Every row gives one point. Any point is a mix of the corners, with weights that add up to 1. It lies inside the corners' shape when no weight is negative. Say inside or outside, and name the corners with a negative weight.
In the rows, 128 means zero.

Corners:
(1): [ 78 194 117]
(2): [ 77 128  63]
(3): [202 187 147]
(4): [181 107 154]
Points:
[102 174 124] => inside
[133 143 124] => inside
[176 183 140] => inside
[154 100 114] => outside (1)
[138 112 109] => outside (1)
[191 179 144] => inside

Corners:
(1): [151 103 228 140 142 115  88  63]
(2): [101 170  51 119  96 111 134 118]
(3): [ 83 176  90 135 172 135 157 124]
(4): [155 115 133  97  77 161 157 126]
(5): [139 118 122 121 107 173  92 165]
(6): [136  94  62 106 125 133 140 129]
(7): [182  98 249 172 129  95 107 142]
(8): [ 51 130 114 102 128 112 148 121]
(9): [ 98 109 116 169 111 152 136 121]
Points:
[140 110 132 140 139 125 113 112] => outside (4, 8)
[100 126 122 128 128 132 133 121] => inside
[103  98 104 136 122 158 151 168] => outside (1, 2)
[166  96 187 155 152 128  96  97] => outside (2, 4, 8)
[106 146 100 113 137 107 122 126] => outside (4, 9)

Corners:
(1): [178  98 168  78 107 166 139 109 129  82 129  72]
(2): [242 115 115  99 159  65  64 172 106 150  86 116]
(3): [122 206 173 158 164 155  50 112 189 221 148 115]
(4): [162 132  91 131  59 120 188 148 137  80  74 100]
(5): [139 100 106 107 140 169 160 113 150 168 120 120]
(6): [ 75 114 215 160 196 104  66 165 203 212 120 107]
(7): [162 123 100 116 116  40 117 118  34 143  76  71]
(8): [143 117  90  84  51 114  96 183  93 130 113  80]
(9): [208  44 126 142  55 115 110  90 115 118  89  91]
(10): [112 120 155 170 202 181  29 128 155 163  76 141]
(11): [102 147 185 117 165 133  45 111 197 193  90 204]
(12): [136 156 171 152 150 136 102 172 122 189 131 193]
(13): [167  98  37 106  45  92 162 127 108  21 163  96]
Points:
[123 161 154 119 146 114 105 155 160 178 133 120] => outside (9, 10)
[151 118 113 103  94 117  96 158 116 141 108 102] => inside
[146 165 127 158 123 161  81 138 178 180 121 161] => outside (1, 6, 7)
[171 100 107  79  83  76 161 155  86 100 108  90] => outside (3, 9, 10)
[156 115 135 119 119 121  94 127 129 158  84  96] => outside (12, 13)
[155 117 126 118 110 124 111 132 135 129 103 102] => outside (12)
[143 123 122 122 118 121  94 140 136 136 117 114] => inside
